Every row gives one point. Each copy is the shape, with its points in the same order, stretched, turned, moved and blurred by noise. Is it also mirrored, or only turned?

Shape, 8 rows:
[[-0.3 -1.4  0.4]
 [ 5.2  1.7 -1.0]
 [-2.9  4.7  3.5]
 [-3.8  0.5  5.7]
 [ 7.0  3.5 -0.5]
 [ 2.1  0.4 -3.2]
 [ 2.2 -0.3  2.1]
 [ 0.2 -2.3 -1.9]]
Copy 1 (8 x 3):
[[ 0.6 -0.4 -1.1]
 [-3.1  1.1  4.0]
 [ 2.1  5.9 -3.4]
 [ 6.4  3.6 -4.2]
 [-3.8  3.0  5.9]
 [-3.9 -0.4  0.3]
 [ 1.1  1.4  1.4]
 [-1.0 -2.0 -1.5]]
Copy 1 is: mirrored
Copy 2, 8 rows:
[[-1.4 -1.1  0.1]
 [ 4.2  0.4 -1.6]
 [-2.9  4.2  2.4]
 [-4.3  1.3  5.3]
 [ 6.4  2.4  0.2]
 [ 1.6  0.0 -3.0]
 [ 1.5 -1.0  2.0]
 [-1.0 -3.2 -1.2]]
Copy 2 is: only turned
Copy 3 (8 x 3):
[[ 0.9 -2.8  0.3]
 [ 5.6 -0.4  2.3]
 [-3.9  4.2 -0.5]
 [-4.2  1.2 -4.0]
 [ 7.2  1.6  1.9]
 [ 2.6 -2.4  3.7]
 [ 2.6 -1.5 -1.3]
 [ 0.8 -4.9  2.6]]
Copy 3 is: mirrored

Shape, 9 rows:
[[ 0.3 -4.8 -2.9  2.1]
 [-5.1  0.4  2.1  0.6]
 [ 2.2  4.7 -4.9  0.4]
 [ 2.1  3.1  5.6  2.3]
 [ 1.9 -0.9 -0.3  0.5]
 [ 0.2 -2.2 -3.1  2.5]
 [ 2.7  0.7 -4.3 -4.6]
 [ 0.5  3.9 -4.2 -0.2]
 [ 0.8 -3.8  0.8  1.0]]
Copy 1, 9 rows:
[[-2.1 -6.7 -3.3 -0.1]
 [-4.7  0.8  1.7  3.7]
 [ 2.0  2.8 -6.5 -1.2]
 [ 4.0  0.9  1.6  5.7]
 [ 1.1 -2.6 -1.4  0.2]
 [-1.2 -4.0 -4.1  0.7]
 [ 1.2  0.1 -2.9 -6.4]
 [ 0.1  2.7 -5.1 -1.0]
 [-0.5 -5.2  0.0  0.9]]
Copy 1 is: only turned
Copy 2, 9 rows:
[[ 4.1 -2.3  3.2 -0.2]
 [-3.0  2.8  4.4 -0.6]
 [ 4.2  4.7 -3.8 -0.8]
 [-4.7  0.5 -3.2  4.0]
 [ 0.9 -1.0 -0.8 -0.1]
 [ 4.3 -0.4  2.3 -0.4]
 [ 3.0  0.6 -3.2 -5.8]
 [ 3.1  5.1 -1.9 -1.9]
 [ 0.5 -2.9  1.3  0.7]]
Copy 2 is: mirrored
Copy 3, 9 rows:
[[-2.3 -6.8  2.6  1.0]
 [-1.3  0.3 -2.1  4.1]
 [-3.3  1.7  6.3 -1.8]
 [ 4.9  2.2  2.7  3.3]
 [ 0.6 -2.7  2.7 -0.3]
 [-2.6 -4.2  3.5  1.4]
 [-1.8 -1.1  2.4 -6.3]
 [-3.2  1.8  4.2 -1.3]
 [ 1.0 -4.9  1.4  1.1]]
Copy 3 is: mirrored

Shape:
[[ 2.7  0.0 -1.8 -0.1  2.7  4.0]
 [-0.7 -4.3 -3.1 -2.2  0.8  5.1]
 [-8.3  7.0  2.1  0.2 -2.8 -0.9]
 [ 4.7  1.6  1.4  1.7 -3.2 -0.5]
 [ 0.7 -3.0  0.4 -2.5  4.4 -0.7]
 [ 4.6  1.7 -3.6 -1.9  2.4 -0.4]
 [-3.2 -4.8  3.2 -1.5 -1.7  3.3]
 [ 2.7 -0.8  0.1 -2.5 -3.9  2.4]
 [ 2.2 -2.4 -2.6  3.5 -3.0  1.1]
 [-1.3 -2.3 -2.3 -0.7  0.0  3.2]
 [-2.1 -3.3 -3.1  2.6 -3.3  2.6]]
Copy 1:
[[ 0.0 -0.6  0.6 -2.2  1.0  4.7]
 [-3.8 -5.5  0.0 -2.3 -1.5  2.9]
 [-9.3  6.5  3.9  1.2  0.4 -4.6]
 [ 4.0  1.2  4.4  2.0 -2.8 -1.7]
 [-0.5 -1.9 -2.3  2.5  1.3  1.5]
 [ 2.5  1.7 -2.3 -2.3 -0.8  1.5]
 [-5.9 -5.6  3.7  3.5 -0.7  0.7]
 [-0.5 -0.4  2.4  1.6 -4.9  1.4]
 [ 1.5 -4.6  3.0 -3.1 -2.5 -2.3]
 [-3.7 -2.2 -0.5 -2.1 -0.8  0.1]
 [-3.6 -4.6  3.1 -2.6 -2.2 -2.9]]
Copy 1 is: mirrored
Copy 2:
[[ 1.7 -0.7 -2.2  0.1  1.1  4.5]
 [ 0.0 -3.0 -3.4 -4.8 -1.7  5.2]
 [ 5.8  3.1 -4.7 -4.7  1.0 -9.0]
 [ 0.7  2.9  2.7  1.3 -2.4 -0.4]
 [-2.8 -1.9  0.3 -2.9  4.6  3.5]
 [-2.5  3.4 -2.0  1.2  3.5  4.2]
 [ 1.6 -4.2  1.0 -7.8 -2.4  0.5]
 [-0.1  2.4  1.2 -3.4 -3.6  2.7]
 [-0.7 -1.9 -1.4  0.0 -5.1  0.3]
 [ 0.3 -2.2 -3.4 -3.2 -1.6  2.0]
 [-0.4 -4.6 -4.0 -2.5 -5.1 -0.6]]
Copy 2 is: mirrored
Copy 3:
[[ 0.1 -0.6  3.7  2.0 -1.1 -3.5]
 [-4.2 -3.4  1.8 -2.1 -1.1 -1.6]
 [-5.2  9.0 -4.3  3.6  5.0  0.8]
 [ 5.2  4.0  0.2  1.6 -2.8  0.7]
 [ 1.1 -3.9  1.7 -1.1  4.2 -2.6]
 [ 2.8 -0.1  0.8  0.6 -0.5 -7.7]
 [-3.5 -1.0  1.1 -2.5  2.1  4.9]
 [ 0.5  2.1  0.5 -2.1 -2.6  0.5]
 [ 0.9 -1.6 -1.1  3.0 -4.2  1.1]
 [-3.6 -1.3  0.2 -0.4  0.2 -0.9]
 [-3.8 -1.4 -2.2  1.5 -3.1  2.0]]
Copy 3 is: mirrored
Copy 4:
[[ 5.9  0.3  1.3 -1.8  0.7  2.4]
 [ 3.4 -2.7 -1.3 -4.7 -3.3  3.4]
 [-7.7  5.8  1.0  3.6  2.2  3.6]
 [ 3.4 -2.1 -0.7  3.5  4.3 -0.9]
 [ 2.1 -1.8  4.5 -5.8  1.4 -1.0]
 [ 5.6  1.0  0.0 -3.4  5.7  0.3]
 [-1.7 -5.0  1.8 -1.3 -3.7  2.7]
 [ 2.2 -4.3 -2.1  0.6  2.2  3.0]
 [ 4.1 -1.8 -3.2  0.7 -1.6 -2.0]
 [ 2.0 -1.2 -1.1 -2.7 -2.0  2.1]
 [ 1.2 -1.4 -3.8 -0.3 -4.7  0.1]]
Copy 4 is: mirrored

Shape (9 x 6):
[[-1.9 -2.8  2.6 -3.0 -0.4 -0.9]
 [-3.8  1.2 -1.1 -1.2  0.4 -2.8]
 [ 5.2 -2.3  2.4 -1.2  2.4 -1.7]
 [-4.4  6.4  0.0  2.5  2.9  3.5]
 [-4.5 -4.1  2.0  2.8 -8.7 -4.2]
 [ 3.1 -0.6 -3.4  1.3 -1.2 -0.1]
 [-0.5 -1.8 -2.8  3.6 -0.9 -1.5]
 [ 2.1  1.2  2.9 -3.1  0.0 -0.6]
 [-1.0  4.6  0.9  2.8  1.1 -0.6]]
Copy 1 (9 x 6):
[[-0.8 -0.5  3.9 -2.6 -0.4  2.0]
 [-3.6  2.8 -0.1 -0.4 -0.5 -0.3]
 [ 5.2  1.9  2.1 -0.1  0.7  3.4]
 [-2.2  1.6 -3.9 -3.0  5.5 -5.7]
 [-3.7 -3.2  5.1 -0.1 -8.1 -6.0]
 [ 2.6 -0.6 -3.5  0.7 -3.2 -0.7]
 [-0.2 -1.2 -1.3  3.0 -2.5 -2.8]
 [ 2.6  2.7  1.8 -3.8 -0.1  1.4]
 [ 0.0  3.5 -1.5 -0.9  1.7 -4.9]]
Copy 1 is: mirrored
Copy 2, 9 rows:
[[-2.1 -2.2  2.7 -0.4 -0.3 -2.8]
 [-2.8  2.0 -1.8  0.4  0.9 -2.6]
 [ 4.4 -4.9  1.3 -0.4  4.7 -3.5]
 [-3.3  4.8  1.5  3.3  6.0  3.8]
 [-0.7  1.0  2.4  6.9 -6.6 -6.4]
 [ 3.7 -2.3 -3.2  4.0  2.2 -0.5]
 [ 0.6 -1.2 -2.2  6.2  2.1 -3.1]
 [ 2.6 -1.1  2.0 -2.1  1.5 -0.6]
 [ 0.9  3.5  0.9  3.0  4.6 -0.2]]
Copy 2 is: only turned
Copy 3:
[[-2.3 -2.7  1.4 -3.3 -0.7 -2.2]
 [-4.1  0.4 -2.3 -1.4  0.4 -4.1]
 [ 5.0 -1.8  2.4 -0.9  0.7 -3.4]
 [-4.2  5.4 -1.5  1.1  5.8  1.0]
 [-8.8 -3.8  4.5  2.1 -8.3 -4.1]
 [ 1.5 -0.3 -1.9  3.0 -1.9 -0.8]
 [-2.5 -2.0 -1.4  4.2 -1.3 -2.2]
 [ 1.6  1.4  1.8 -3.2 -0.5 -2.1]
 [-2.2  4.0  0.8  1.8  2.4 -2.4]]
Copy 3 is: only turned

Shape, 11 rows:
[[-1.2  0.9 -4.6 -4.6 -2.3  7.5 -4.3  4.8]
 [-2.0 -2.4  5.1 -7.0  2.3  2.6 -2.5 -3.4]
 [-0.9  0.0 -5.7  1.2  1.5  4.0  1.2 -0.4]
 [ 1.8  1.1  0.1 -1.7  1.6  1.3  0.4 -1.5]
 [-2.4  0.5  2.6 -2.7  2.6 -0.5  2.8  0.9]
 [-0.5 -3.9  1.1  2.3  2.2 -3.1 -6.3  4.4]
 [-2.0  1.3 -0.2  3.2  3.1  4.6  0.0  0.1]
 [ 2.6 -2.4  1.0 -2.5  1.3  3.6  2.8 -1.1]
 [ 3.2 -6.9 -0.9 -0.2  2.9  0.9 -3.5  1.3]
 [-4.3  2.9 -0.8  3.4 -0.9  1.6  1.1 -2.3]
 [ 1.7 -2.8  0.5 -0.3 -2.5 -1.6  5.3 -0.4]]
Copy 1, 11 rows:
[[ 2.1  4.9 -0.9  0.7 -5.0 -0.5 -7.1 10.2]
 [ 4.4  0.7 -4.1 -9.8  0.5  0.1 -4.6 -0.4]
 [-4.0  0.8  0.9  2.4 -3.4  3.4 -3.9  1.8]
 [ 0.6  0.2  1.5 -2.1  1.3  1.7 -1.5  1.4]
 [-1.5  3.4 -1.4 -3.5  0.9 -1.5  1.4 -0.2]
 [-1.1 -6.3 -4.7  1.4  2.1 -3.6 -0.8  6.2]
 [-1.6  2.3 -3.6  3.5  0.5  3.4 -1.9  0.7]
 [ 1.3 -0.1  0.7 -4.6 -2.3  4.1  1.6  1.2]
 [-0.9 -7.7 -2.3 -2.9 -1.6  2.6 -0.8  6.2]
 [-0.6  2.4 -0.1  5.2 -0.4 -0.7 -2.8 -3.8]
 [ 0.2 -1.9  4.0 -1.2 -3.5 -0.6  5.0 -0.8]]
Copy 1 is: mirrored
Copy 2:
[[-0.6 -0.4 -6.8 -3.0 -0.7  2.4 -2.6  6.6]
 [-1.9 -2.4  1.6 -7.1  7.2  4.0 -1.6  1.5]
 [ 0.9 -1.5 -4.5  0.1 -0.3 -0.2 -0.9 -1.2]
 [-0.2 -1.3 -1.0 -2.5  3.0  1.7  3.0 -0.2]
 [ 1.4  1.1  2.3 -3.9 -1.0  2.6  0.8 -0.4]
 [-1.0 -2.7  3.5  2.6  0.7 -1.6 -1.7  6.4]
 [-1.5  1.3 -1.9  2.0  1.4  1.0 -1.6 -1.3]
 [ 0.2 -4.1 -1.0 -3.1  2.6  5.7  2.3 -1.0]
 [ 0.7 -7.1 -0.1  0.8  4.0  2.5 -0.1  3.7]
 [-3.8  1.6 -1.3 -0.5 -1.4 -2.6 -1.5 -2.9]
 [-0.8 -5.3  1.6 -2.9 -3.0  2.7  4.2 -1.9]]
Copy 2 is: mirrored
Copy 3:
[[-2.7  2.0  3.5  0.8  2.5  5.7  0.3  9.1]
 [-4.7  1.4  6.7 -6.5  0.2  1.0  3.7 -1.9]
 [ 0.7 -1.8 -0.7  3.3  4.1  2.3  4.6  4.5]
 [ 1.8  1.0  2.2 -1.2  1.2 -0.6  3.1  2.4]
 [-2.0  0.6  3.3  0.2 -1.4 -2.9  4.1  2.1]
 [-1.2 -6.3  5.0  0.3  1.7 -0.6 -4.5  1.8]
 [ 1.3 -0.3  4.2  5.4  3.0  1.4  3.4  1.6]
 [ 1.8 -0.4  2.7 -2.0 -1.8  2.6  5.4  2.2]
 [ 0.8 -7.6  3.4 -3.4  1.1  3.5  0.4  2.2]
 [-1.5  3.0  0.3  5.8  2.7 -0.3  2.0  0.4]
 [-0.1 -0.8 -2.2 -0.1 -4.1  0.0  3.1  2.0]]
Copy 3 is: only turned
